Every row gives one point. To make a cloud, some directions were put in groups of two or more. Within a group, all points are equally far from the middle, so they leave a hole (a ring in 2 directions, a hollow ball in 3). The other directions are filled evenly. Then the cloud was stretched, turned, moved and blurred a little. How many holes are there, and how many directions does each take, smallest first?

Cloud (13 x 2):
[[-4.3  1.0]
 [-1.3  5.6]
 [ 5.0  2.0]
 [-4.3  0.9]
 [ 1.3 -3.2]
 [ 3.6  5.2]
 [-4.3  0.7]
 [-2.6  4.7]
 [-4.1  2.1]
 [-2.8  4.5]
 [-2.3 -2.8]
 [-4.2 -0.3]
 [ 4.5  4.0]]
Holes: 1 (2)

Cloud, 19 rows:
[[-4.8  1.7  1.6]
 [-1.7 -5.3  2.2]
 [-2.5 -1.7  6.5]
 [ 1.4 -6.1  2.9]
 [-2.1 -4.9  1.7]
 [-1.6  5.1  0.2]
 [ 1.2 -2.7  7.0]
 [-1.3  4.6 -2.0]
 [-3.7  0.5  5.6]
 [-3.0  3.5 -1.6]
 [ 0.2  1.7 -4.4]
 [ 1.7 -4.7  5.7]
 [ 0.4  1.8  6.1]
 [ 0.5  5.0  2.4]
 [ 1.8  5.1  0.2]
 [ 5.2  2.0 -1.0]
 [-2.2 -2.6  6.4]
 [ 0.8  3.6  4.7]
 [-2.8  1.8 -2.7]]
Holes: 1 (3)

Cloud (49 x 6):
[[-1.5 -2.1  4.6  0.7  1.8  2.6]
 [-1.8 -0.9  2.9  3.8  4.4  0.6]
 [ 1.9 -1.2 -2.5  4.5  3.1  0.5]
 [ 6.2 -0.6 -0.3  0.3  3.7  2.6]
 [ 0.9  5.5 -0.6 -1.2  3.3 -3.7]
 [ 0.0 -0.4 -0.5 -5.6  4.4  8.7]
 [ 3.9  0.1 -1.4  2.8 -0.2  6.1]
 [ 2.5  2.0 -6.6  3.3  1.5  2.7]
 [ 0.3 -3.2  1.0 -6.6  5.3  0.4]
 [-3.1  6.0  0.9  3.9 -0.8  4.0]
 [-0.4  3.5 -5.7 -1.6  0.7  6.6]
 [ 4.4  7.7 -0.9  0.2  5.3  1.3]
 [ 2.2  3.8 -1.9 -6.8  4.5 -1.3]
 [ 2.6  1.6 -0.9  1.5 -2.6  4.2]
 [ 4.2  6.4  0.9  2.7  0.0 -2.8]
 [-0.8  5.4  1.2  0.2  0.8 -5.1]
 [ 6.0  3.7  3.9  3.3 -2.0  1.0]
 [-2.4 -1.8  5.4 -4.1  2.3  0.4]
 [ 2.7  4.0 -5.0  3.5 -0.7  7.9]
 [ 1.5  5.6  2.9 -0.5  5.3 -1.9]
 [-1.1  1.6 -1.0  5.5 -0.6 -4.7]
 [-2.0  4.0  3.7 -3.8 -1.6  0.9]
 [12.1  3.5 -0.1 -0.5  2.3  4.6]
 [ 2.7  4.5  2.5 -6.6 -0.9 -2.7]
 [ 3.0  6.0 -3.4  5.8  1.4  1.2]
 [ 4.4 -0.8  5.5 -1.7 -2.8  4.4]
 [-4.1  1.3  1.1 -6.2  0.4  1.2]
 [-0.4  0.0 -0.1 -6.7  3.4  8.6]
 [ 8.2  5.4 -1.3 -0.7  0.1  3.5]
 [-0.9  3.3 -3.9  5.7 -0.6  1.8]
 [ 0.2  0.0  1.1  1.0 -2.3 -3.6]
 [ 0.5  7.5  4.6  2.6  1.0  2.6]
 [ 3.6  4.4 -3.2 -6.2  1.8  4.2]
 [ 2.9  1.5  5.5  1.1  4.3  4.0]
 [ 1.9  0.4  0.7  3.5 -1.1  0.0]
 [ 1.3 -2.2  1.6 -1.4 -2.0 -0.3]
 [ 1.9  5.4  3.3  1.2  6.2 -0.4]
 [ 4.4 -0.4  3.5  1.5  3.0 -0.3]
 [ 2.9  6.5 -0.5 -1.3  4.7 -4.1]
 [-3.6 -5.8  1.0 -2.1 -2.0 -0.6]
 [ 4.5 -1.7  3.0 -5.9  5.3  0.1]
 [ 4.1 -0.7  5.4 -7.4  4.3  0.4]
 [ 2.4 -1.8  0.1  1.0  0.4  4.3]
 [ 0.7  1.0 -0.1  7.1 -0.5  0.4]
 [-4.6  1.2  1.8 -4.3  0.1  5.9]
 [ 0.2 -0.6  1.4  1.4 -3.3  1.0]
 [-1.9 -5.4 -1.4 -1.7  2.1  0.3]
 [ 2.4 -2.2 -1.2  1.5  2.3  6.5]
 [ 6.6  1.8  5.6  3.4  2.7  3.6]]
Holes: 1 (2)

Cloud, 78 rows:
[[-3.2 -1.2  5.1  1.3  1.1 -1.5 -0.4  0.9]
 [-1.6  3.3  2.7  8.4  3.8 -3.1  4.8  3.7]
 [-3.8 -1.8  5.3  3.0 -2.3 -3.8  2.9  1.4]
 [-1.7  4.3  2.0  2.2 -1.8  0.2 -4.4 -1.3]
 [ 0.9  0.1 -2.2  2.9 -6.3  0.5  6.4  0.5]
 [-0.1 -2.8  0.7 -6.5 -4.5  1.2  5.5 -1.1]
 [ 1.1  6.7  1.8 -1.2  1.7 -1.0 -0.4  4.1]
 [ 1.8 -1.0 -3.5  5.9 -1.5 -3.3  5.5  1.4]
 [ 1.2  1.0 -1.1  2.6  0.2 -6.0  2.4  6.0]
 [-4.7  3.3  3.2  1.3 -2.0 -7.8  4.5  3.0]
 [-4.5  2.2  0.5 -0.6 -6.9  5.2  4.4  0.4]
 [ 0.8 -4.2 -3.5  3.4  5.3 -3.9 -0.8  3.2]
 [ 1.1 -2.1 -0.2 -3.0  6.3 -3.5 -1.5  1.9]
 [-6.0  5.8 -0.9  1.3  1.2 -0.8  5.6  5.9]
 [ 0.8  0.9 -3.8 -2.6  4.1  3.2  0.8 -3.1]
 [-5.2 -1.0 -1.9 -7.7 -1.2 -1.1  0.4 -2.1]
 [-3.5  6.1  5.6  1.1 -4.0 -2.8  4.6  1.3]
 [-6.6  4.2 -0.6 -0.2 -2.4 -5.0 -0.8  2.0]
 [ 2.8 -2.3  3.2 -2.5  3.9  1.2  2.9  3.7]
 [-5.0 -0.3  2.0 -3.8 -0.9 -0.2  3.6 -4.0]
 [-5.8  6.9 -1.0 -2.3 -5.2 -0.2  2.7 -0.8]
 [ 1.3  7.1  1.0 -1.8  2.3  1.6  1.3  5.0]
 [ 1.0 -3.2 -1.7 -2.2  6.7 -1.6  0.0  2.5]
 [-0.1  0.7 -0.1  4.1  2.7  4.7  1.6 -1.5]
 [-6.8  4.5 -8.8  1.4  1.6 -0.8  0.9  1.5]
 [-6.1 -2.2 -0.5 -4.5  3.3  0.6  1.9  3.4]
 [-5.9  0.6 -3.0 -2.4  0.2 -6.7  3.3 -5.2]
 [-0.8  2.8 -0.2 -5.8  5.9  0.2 -5.2  0.8]
 [-5.4  5.9  1.8  1.4 -1.3 -7.2 -1.0 -1.2]
 [-0.1  2.8  3.2  4.6 -2.2 -4.7 -2.5 -1.4]
 [-6.7 -0.6 -6.7  0.9  4.0  0.3  1.1  3.1]
 [-3.4 -4.4 -6.6 -2.8  6.7 -3.6  1.5  1.1]
 [-3.6  8.6  0.1  1.8 -0.7 -1.6 -0.4 -3.9]
 [ 2.7  2.3  4.7  3.9 -2.6 -5.2  0.0  2.5]
 [ 2.2 -1.7  1.1 -4.6 -3.2  5.6 -1.1 -0.2]
 [-1.8  7.0 -2.9  5.0  5.1  0.6 -1.6  2.1]
 [-5.4 -1.7 -3.1 -3.8  3.7  4.9  4.3  4.4]
 [-6.0  5.4 -2.5 -0.4 -0.9 -2.4  5.3 -3.2]
 [ 1.0  4.1  3.8 -4.8  2.7  2.2  0.0  2.1]
 [ 2.1 -2.4 -2.4 -0.1  4.1 -1.1  3.2 -3.0]
 [-5.6  3.0  2.0  2.3 -2.5 -5.3 -0.2  0.7]
 [-7.3  0.9 -4.6  2.1  3.9 -0.6  1.4  4.1]
 [-1.6  4.2 -0.1  3.1 -0.7  4.8 -1.7 -2.7]
 [-2.3 -5.1 -4.0 -0.5 -0.4  1.1  5.9 -1.5]
 [ 2.6  2.2 -0.5 -1.3 -2.3 -4.3  1.7 -3.4]
 [-0.8 -3.5 -0.2 -6.5 -4.0  1.9  3.8 -1.2]
 [ 1.1  3.2 -2.0  0.0  1.9 -4.2 -0.1 -5.1]
 [-6.0 -2.0 -1.6 -2.1  1.3 -5.0  2.7 -5.9]
 [-5.3  2.4  1.2  2.2  4.1  5.9  3.8  4.4]
 [-4.5  6.9  3.8  1.5 -0.9  0.0  0.2  3.7]
 [-5.4 -1.9  0.2 -2.4 -1.1  1.2  3.3 -4.0]
 [-4.6 -0.8  2.1 -7.4 -2.6  5.2  3.9  1.4]
 [-0.5 -2.7 -4.5 -3.1  3.7  4.8  4.3  2.2]
 [-7.4 -2.3 -1.4  0.2  6.4 -3.9 -0.9  2.4]
 [-3.5  2.7 -1.5 -7.2 -3.7 -1.1  2.5 -0.7]
 [-0.2  5.0 -1.5  2.0  3.2 -3.9 -5.0  4.1]
 [-3.2 -3.4  0.3 -5.8  0.0 -5.0  3.2  1.1]
 [-3.1 -2.3 -2.6  4.7  0.5 -2.2  7.7  4.7]
 [ 0.7  6.3 -1.0 -2.3 -3.3  0.2 -4.2  2.2]
 [-7.0  4.0 -6.4  0.8  4.6 -6.5  3.7  0.5]
 [-5.4  3.5 -0.9 -5.5  0.5 -3.4  2.9  3.2]
 [-0.1  2.1 -0.6  2.8  3.4 -3.8 -5.5  3.7]
 [-3.6  0.5  2.5  6.7  4.6 -2.1  3.7  3.8]
 [-7.8  1.7 -1.9 -3.7  8.3 -2.4  0.3  1.2]
 [-1.6  5.4 -2.1  7.1  3.4 -2.9 -0.1 -1.3]
 [-2.6 -1.0  5.9 -1.4 -1.3  2.3  2.9 -2.1]
 [-5.6  6.7  2.9  0.7 -1.3 -1.6  1.4  3.8]
 [ 0.4 -0.5 -4.0 -3.0  0.1 -0.2  6.0 -2.2]
 [ 1.1  1.8 -4.5  3.9 -2.1 -0.7  3.9  0.8]
 [-6.9 -0.5 -3.4 -0.6  3.9  2.4  2.0  4.5]
 [-4.3 -3.4  2.6 -0.7 -1.5 -0.9  3.9  4.0]
 [-6.5  7.3  0.2  0.3 -2.1 -1.5 -3.3 -0.8]
 [ 0.6 -2.2 -1.0  1.6  7.4  0.7  0.1  1.5]
 [-0.1  7.1 -4.7  0.8  4.1 -0.1 -0.1 -0.8]
 [ 0.5  3.9  4.0  0.6 -0.1  0.7  6.2 -4.1]
 [ 0.1 -5.6  1.6  0.1 -4.2 -3.6  3.4  3.9]
 [-2.3 -3.4 -3.6  5.4 -1.0 -3.4  7.6  1.6]
 [ 0.6  3.3 -5.0 -0.2  4.3 -2.8  1.0 -2.2]]
Holes: 3 (2, 2, 2)

Cloud, 87 rows:
[[ 1.2 -0.3 -1.1  3.7 -2.6 -3.8  3.5  6.6  3.9]
 [-5.2 -0.4  0.1 -3.5 -7.1  0.6 -0.8  8.3  0.9]
 [ 0.5  2.2  2.2 -7.3 -4.6 -2.5  4.2 -1.8 -6.3]
 [ 2.1 -2.7 -5.2  2.2 -3.5 -1.5  0.0  4.9  5.5]
 [ 0.8  2.3 -6.1  1.9  1.8  0.7  3.6  2.7 -4.6]
 [ 3.9  2.0 -2.7  6.2 -3.6  8.0  1.5  0.9  0.9]
 [ 0.4  3.6  6.8 -4.5 -5.6  0.1  2.1  2.0 -5.9]
 [-6.1 -1.3  3.7 -0.7  0.9  1.0 -2.1 -1.6  4.7]
 [ 4.2 -4.8 -5.8 -0.9 -3.4 -0.4  3.8 -1.2 -1.8]
 [-3.2 -0.9 -2.1  2.3 -3.1 -1.0 -0.9  5.5 -1.5]
 [-1.7 -6.2 -6.0 -2.7 -2.5  5.3  1.4  1.7 -6.0]
 [-1.4 -5.4 -2.6 -4.2  0.3  1.4  3.1  2.9 -4.7]
 [-2.5  6.6 -6.3 -1.7 -5.6  1.9  4.3 -0.2 -7.9]
 [-3.6 -5.9 -0.6 -2.6  1.5 -1.2 -2.6  2.0 -1.6]
 [ 4.4  3.1 -2.2  3.2 -4.2  0.6 -0.5  7.8  4.2]
 [-7.1  0.9 -4.0  2.1 -0.9 -1.1 -2.3  6.3  0.6]
 [-2.3 -1.6  1.7 -0.4  3.9 -1.3  6.0 -0.7 -2.9]
 [ 4.5  3.4  3.7  1.4  1.2 -1.2 -4.9  0.8  2.7]
 [-2.4 -1.3  0.9 -3.0 -7.8  2.4  2.9 -0.3  1.0]
 [-0.8 -6.1  4.1 -4.5  1.1  0.5 -3.6  5.3 -2.9]
 [-2.0 -3.7  4.7 -2.1  6.7  3.1 -1.7 -0.6  2.6]
 [-1.5 -1.5  2.4 -1.8  3.3  5.8  8.0  1.9 -6.6]
 [ 4.1  5.1 -6.5  7.0 -1.2 -0.3 -1.0 -0.8  0.7]
 [-0.3 -2.6 -7.5 -4.4 -1.8 -0.9 -2.4  2.1  3.5]
 [ 0.5  5.8 -0.3 -0.2 -4.1 -0.4 -3.4  1.0  5.1]
 [-3.0 -2.7 -1.5 -1.7  9.2 -0.8  0.6 -3.2 -5.2]
 [ 5.3 -0.9 -0.8 -1.8 -3.1  0.3  1.9  0.8  1.8]
 [-3.6 -5.0  2.0 -3.2  1.0 -1.2 -0.9 -2.6 -8.8]
 [-1.3 -1.9  2.5 -2.0 -5.2 -3.3 -1.0  3.5 -3.6]
 [-1.2 -5.2  4.6 -3.9 -1.2  1.8 -1.1  6.8 -3.7]
 [-0.9  6.7  1.5 -2.3  3.8  0.6 -1.2  6.0 -0.4]
 [ 4.0  6.0 -0.7 -0.6  3.1 -4.6  4.0 -2.1 -3.3]
 [-7.2  6.9  3.1  0.1 -0.8  3.0 -0.1  6.0  0.3]
 [-1.5  4.4 -2.4 -3.2 -3.5 -3.5  5.3 -2.1 -8.6]
 [-0.8  4.1 -3.5 -1.2 -5.9 -6.8 -5.5  1.7  0.8]
 [-2.7  1.5 -7.6  0.5 -7.3 -3.3 -1.5 -3.7  2.6]
 [-3.4  4.3 -3.4 -3.1  1.1 -1.0 -2.3 -4.0  2.5]
 [-4.5  1.3 -2.8  2.5 -2.5 -2.3 -3.3  5.2 -7.7]
 [ 1.2  8.8  0.2  3.2 -3.1  1.6  5.1 -4.9 -2.6]
 [-3.9 -0.3  0.3 -0.9 -2.4  1.3  4.4  1.5 -4.3]
 [ 2.6  7.2 -3.3  1.0  1.2 -2.4  2.3 -0.4 -4.4]
 [-5.9  1.2 -3.0  2.4  0.3  1.9  1.3  6.2 -3.4]
 [ 1.9  7.4 -1.2  2.6  2.0  0.8  0.1  2.3 -1.7]
 [-3.2 -5.1 -4.3 -3.1 -2.0 -0.5  5.3  0.7 -5.6]
 [-0.9 -3.3 -4.3  1.0  1.5 -2.1 -2.3  2.4  4.2]
 [-0.1  7.9  2.3  2.8 -2.1 -1.9  0.3 -2.3  2.5]
 [-4.9  0.1  6.3 -3.7  1.0  2.3 -1.3 -4.6 -4.4]
 [ 0.1  3.8  1.5  4.4 -2.3 -6.0  0.1 -2.3 -1.7]
 [-0.5 -0.4  2.1 -0.8  4.2  5.0  1.7  1.6  0.8]
 [-2.2  6.5  4.5  0.0 -0.4  1.1  2.2 -3.2 -2.8]
 [-0.7 11.6 -7.2  4.3 -1.3 -1.7  4.9  0.1  4.7]
 [ 2.4  2.8 -7.5  2.5  0.5  1.8  4.4 -6.5  0.7]
 [-0.6  5.1 -0.7 -0.6  1.5 -1.4 -4.5 -3.0  3.4]
 [-3.6 -0.6  0.1 -3.7 -5.9  2.6  2.7 -2.7  0.6]
 [ 4.4  6.1  0.3  0.3  2.2 -1.4  5.0 -6.3 -4.3]
 [-3.5 -2.1  3.3 -4.8 -2.6 -1.2  3.6  2.5 -1.7]
 [ 0.2  3.9 -1.6 -1.2 -2.7  2.2 -4.2 -0.4  2.1]
 [ 3.6  2.1  2.8 -1.7 -0.5  3.9  3.1  6.3 -6.6]
 [ 1.6 -3.8 -1.3 -4.5 -1.8  4.6 -2.9  0.7 -5.1]
 [-3.1 -0.1  4.0 -1.2  4.9  2.8  3.3  6.0 -3.3]
 [ 0.9  6.3 -3.1  1.7  3.8 -0.7  1.2 -0.6  0.0]
 [ 1.1  4.5 -0.2 -1.9 -6.2 -2.0  4.5 -2.0  0.6]
 [ 0.0  1.2 -1.1 -1.8  5.2 -2.4 -1.6  2.9 -0.5]
 [-4.5  5.8 -1.5  5.5 -3.5  2.1 -3.1 -1.6  3.0]
 [ 1.9 -3.8  1.5 -6.2  2.2  1.5  1.7  0.1 -6.1]
 [-6.8 -2.4  3.7 -2.8  3.3  0.0 -2.2 -1.0 -1.1]
 [-4.6  0.1 -5.4  1.7 -0.7 -1.2  7.2 -1.2  0.6]
 [-3.9  3.0 -4.3  1.3 -5.7  1.4  0.9 -3.2  2.0]
 [ 4.3  0.4  1.2  0.6 -3.8  2.8 -2.3  5.1  5.3]
 [-4.4 -3.6 -3.2 -3.4 -5.6 -1.4  2.2  4.4  0.9]
 [ 3.8  3.7 -0.5 -2.8 -1.2 -4.7  2.5 -2.7  4.2]
 [-4.2  0.2 -1.6  3.7  2.1 -4.2 -4.1  3.5 -3.1]
 [-1.3  2.2  0.0 -3.8  2.9  4.7  0.2 -2.5  3.1]
 [-2.7  3.6 -1.0 -3.4 -1.9 -1.2 -0.7 -3.8 -3.6]
 [ 0.4  0.0 -1.8 -3.6  3.7 -3.8 -3.4  3.4 -2.4]
 [-0.6 -7.5  5.9 -6.8  0.5  0.9 -1.8  5.5  0.5]
 [ 1.6 -0.9 -2.6  4.4 -4.7  2.2  5.5  4.8  1.6]
 [-0.7  4.0 -2.0 -0.2 -4.6 -4.5 -0.3 -2.6 -0.2]
 [-1.8  1.8 -3.2 -1.2  4.1  2.9  1.4  2.9 -0.3]
 [-6.0 -1.8  1.6  0.0 -1.3  6.7  2.2  1.8  3.1]
 [ 2.2  2.3  0.2  6.6  5.3 -0.8 -1.7 -0.7 -1.6]
 [-3.8 -7.3  2.2 -4.8 -1.1  1.5 -1.5 -1.8 -6.4]
 [ 0.4  3.5  6.6 -6.3 -2.3 -2.5 -2.2  1.0  0.7]
 [-3.1 -3.6 -2.8  1.2 -2.1 -0.6 -0.9  3.9  4.6]
 [-2.0  3.1  1.0 -8.4  1.7  5.8  6.2 -1.4 -1.1]
 [ 2.7  1.8 -0.7 -0.4 -3.2  5.2 -4.5  1.4 -5.1]
 [ 3.8 -2.2 -2.1  1.6  0.9  0.0  7.8 -2.9 -1.2]]
Holes: 1 (2)
